Each row of a before or after table is a point. One or more steps were done to the points. Then noise was added and the rows were shuffled. The steps act on columns, c1 being the first. Name the steps. A step turns or swaps two columns, mirrors them in a line or flattens them onto one, adds a multiple of one to another, or multiplies or shifts one. Angles are multiples of 10 degrees, from the lower column toward the higher: turns from -170 to 170, lines from 10 to 170 but not 90. Use the fewest steps. Two steps may share a column if one is a turn and the other turns, adds or multiplies; they go together, in the order done. Otherwise the lowest column goes first.
(in the rows, 128 means zero)

Before, 12 rows:
[[110 130]
 [104 151]
 [176 198]
 [ 99 119]
 [119 133]
 [138 101]
 [ 76 181]
 [126 230]
 [ 75 113]
 [141 109]
 [216 144]
 [ 86  95]]
After, 12 rows:
[[229 120]
 [101 138]
 [ 99 145]
 [145 122]
 [104  71]
 [184  71]
 [139 207]
 [130 108]
 [150  93]
 [ 92  86]
 [191 177]
 [123  97]]
Steps: swap c1 and c2

Before, 10 rows:
[[ 64  45 139  85 169 142]
 [126 119 107 177 145 112]
 [107  91 183  97 181 131]
 [140  91 100 165  44 149]
 [128 133  31 137  97 115]
 [142 196 105 147 110 105]
 [128 147 103  80  93 105]
 [193  97  72 199 129 170]
 [ 91 151 143 104 176  88]
 [201  79 200 147  93  67]]
After:
[[ 97  88 120  92 134 160]
 [149  73  99 142  87 156]
 [195 131  58 106 190  68]
 [ 59 218 138 129 160 111]
 [153 135 117 171 115 152]
 [134 102 136 134 141 232]
 [ 83 147  92 122  83 124]
 [ 96 193 121 114 124  70]
 [226 152 175 156 140 171]
 [154  87 154 160 218 158]]
Steps: turn c1 and c4 by -30 degrees; turn c2 and c5 by -130 degrees; turn c3 and c6 by -100 degrees

Before, 10 rows:
[[143 150  90 137  96 109 132 133 102 127 114]
 [132 129 108 116 119 119 120 153 145 112 112]
 [125 142 138  99 150 127 150 143  98 106 123]
 [110 156 117 125 128 113 169 146 109 143 123]
 [147 106  67 104 140  99 160 149  99 131 135]
 [132 164 138 122 151 101 118 143 106 134 134]
 [135 160 135 131 148  99 130 145 131  95 140]
 [120 142 140 136  42  99 133 137 137 139 122]
 [156 109 132 137 154 114 126 102 202 110 133]
 [100  77 116 130 152 104 144 148 103 110 130]]
After, 10 rows:
[[120 148 114 136  43  99 123 118 125 136 121]
 [134 150 157 131 148  99 103 122 132 146 140]
 [110 248 118 126 128 113 165 138 146 113 123]
 [100 144 149 131 152 104 196 143 150 123 130]
 [132 120 119 122 151 101  82 141 146 135 135]
 [125 192 145  99 151 126 149 147 152 146 123]
 [132 108 150 116 119 119 115 108 124 115 113]
 [156 114 144 137 154 114 141  79  73 137 134]
 [147 199 147 105 140  99 195 145 153  70 135]
 [143 149 143 137  96 108 116 147 147  93 114]]
Steps: multiply c7 by 3; turn c2 and c7 by -60 degrees; turn c3 and c10 by 110 degrees; multiply c8 by 0.4; turn c8 and c9 by 130 degrees

Before (11 x 18):
[[119 147 154 125 128  98 101 116 149 159 178  92 149 158 112 134 109  97]
 [ 97 146 139 109 151 129 136 128 105 199 112 137 123  69 192 116 183 117]
 [ 78 172 119 102 111 131  87 133 102 129 132 184 147  61 184 127 180 104]
 [158 137 146  68  91  98 137 152 141 114 125  91  71  52 131 126 137 139]
 [148 136  78  70  73 124 147 174  70 148 110 165  81  71  99 118  78 115]
 [ 55  83 102 181 108 188  94  93 115 138 192 181  90  98 155 114  82  68]
 [ 52  80 120 122 111 185  82 106  99 125 130  92 136 143 196 122 131  46]
 [131 124 161 167  70  91 159 146  74 143 131 169  55  86  97 129 186  78]
 [154 155  78 141 183 195  88 138 156 102 187 127 164 114 136 102  78  92]
 [159 153  67 145  83  87 164  97 110 206 109  90 134 159 170 183 174 137]
 [ 50  98 161 158 124 168  84 162 122 131 171 104 141 159 175 202 100  67]]
After, 11 rows:
[[ 52 151 121 106 111 183  68 115 102  65 144  92 136 142 197 124 132  73]
 [ 77 177 118 117 109 130 157 132 126 114 146 185 146  60 182 127 180  93]
 [118 145 154 116 127  99 140 103 145  84 185  91 149 157 111 132 108 135]
 [ 50 144 161 172 124 168  92 106 111  76 185 104 143 160 175 203 101 101]
 [154 152  81 144 182 195 147  85  89  96 196 128 163 114 135 103  78 142]
 [157 123 144 119  92  99 140 248 118 141 124  91  72  50 130 125 136 146]
 [147 120  78 139  72 123 139 249 151 128 107 166  78  72 102 118  78  68]
 [159 109  69 108  83  88 160  91 206 114  98  90 135 159 169 185 174 116]
 [ 98 134 139 120 151 129 147 151 195 101 110 139 124  68 193 115 182 104]
 [ 55 124 103 123 106 189  82 102 120  76 199 181  91  97 154 113  84  97]
 [130  99 160 163  70  91 135 175 135  97 121 168  54  87  99 128 186  63]]
Steps: turn c7 and c11 by -20 degrees; turn c2 and c7 by 70 degrees; turn c4 and c8 by -60 degrees; add -1 times c13 to c8; turn c9 and c18 by 70 degrees; turn c9 and c10 by -110 degrees

Before (13 x 32):
[[143 137 130  77 112 107 149 143 135 122 102 131 145 116 148 168 136 122
  115 124 119 127 141  75  83 151 154  84  84 160 147 143]
 [156 146 143 110 120 116 159 149 111 191 132 137 142 106 130 137 132  94
  158 110 119 153 110 149  85 150  82 141  99 104 145 136]
 [148 139 125 100 164 155 158  72 140 111 153 120 114 118 130 116 198 104
  170 127 104 171 101 100 106 157 180 133 150  71 151  62]
 [147  73 140 124 110 153 147 151 109 109  43 139 151 114 124 136 131 108
  136 108 117 130 139 133 124 114  57 148 124 148 143  83]
 [160 117 156 120 117 138  84 134 133 104 155 116 124 152 128 120 113 101
  107 109 112 146  48 165 105 156 161 148 149 157 143  39]
 [132  62 151 130 151 143  67  91 124 188 149  82 124 118 161 101 119 141
  189 123 107 166 142 155 113 144 145 152 144 148 139 113]
 [157 147 146  32 112  94 149 140 152 107  81 139 137 158 130 103 109 142
  113 185 113 239 137 157 125 153 155 153  87 129 137 137]
 [ 59 147 144 124 126  74 136 135 134  99 149 107 131 115 124 126 113 130
  103 118  95 132 104 122  84 130 150 116 139 115 130  59]
 [132 132 141 129 136 152 147 146  62 104 136 137  85 109 138 175 178 128
   93 115 116 131 137 140 100 131 163 127 131 147 129 139]
 [150 129 141 100 108 144 153 141 142 129 150 132  81 116 146 132 114 157
  131 108 114 123 129 166 142 156 126  60 128 131  46  82]
 [ 66 134 122  99 249 140 158 123 144 139 132 131 136 167 158 133 154 161
  151 109 107 123 128 153 117 135 128 134 137 147 124 134]
 [123  79 138 130 165 145  90 150 148  98 150 128  56 244 127 107 187 104
  144 117 120 130  89 156 193 144 180 153 147 162 133 121]
 [116 129 157 126 109  76 146  36 121 146 137 121 153 113 126 110 119 152
   96 165 114 131 126 134 105  68 124 115 120 148 109  92]]
After:
[[141 141 134  75 114 129  93 152 133 121 100 129 145 115 149 166 133 121
  152 118 113 129 155  79 169 142 156  89  84 161 148 135]
 [155 142 142  33 111 150  86 138 148 108  76 125 135 159 124 100 107 141
  146  76 110 242 120 156 108 153 157 154  84 124 142 167]
 [146 134 145  96 111 108 113 136 137 136 150 130  85 114 144 130 108 165
  154 151 111 125 110 163 121 125 134  63 130 132  49  61]
 [159 117 155 116 114 155 163  98 142 111 149 124 119 149 126 122 113  94
  152 136 112 141  41 135 156 149 167 146 149 158 145  29]
 [130 134 142 129 133  78 129 153  58 104 138 132  86 109 140 177 176 130
  126 128 114 132 126 143 161 162 165 125 126 149 126 128]
 [124  82 138 126 165 108 165 130 156  97 147 125  58 251 125 107 185 103
  152 161 119 135  84 138  74 120 178 150 152 162 134 111]
 [116 129 155 125 110 160  76  32 122 145 135 129 156 116 126 111 119 149
   63  85 115 130 155 133 134 146 124 115 115 152 108 121]
 [153 146 143 109 119 116  93 134 112 187 125 134 145 104 128 132 133  89
  154 135 118 152  97 138 175  94  82 143 103 111 148 124]
 [145 135 121 105 166  58 122  64 145 114 152 129 114 110 131 116 195 109
  158 124 102 180 129  90 147  99 173 130 150  73 152  58]
 [133  58 153 132 151 161 185  96 122 188 150 132 124 120 165  99 115 147
  154 127 103 169 142 161 145  71 139 152 144 147 139 109]
 [148  77 143 125 111  92 134 152 114 106  47 126 151 118 123 136 131 104
  114 151 118 126 130 127 142 122  52 148 119 152 139  76]
 [ 56 149 148 128 130 180  82 127 136 102 147 132 134 110 124 124 111 135
  124 127  96 133 109 119 174 153 151 118 141 114 131  48]
 [ 68 134 119  95 247  84 117 119 135 137 133 128 141 174 157 133 150 161
  142 140 107 128 123 150 143 103 125 133 133 150 133 117]]
Steps: turn c6 and c7 by 140 degrees; add -0.5 times c17 to c6; turn c23 and c24 by 20 degrees; turn c8 and c23 by -20 degrees; multiply c12 by 0; turn c19 and c26 by -80 degrees; add 0.7 times c20 to c32; turn c20 and c25 by -160 degrees
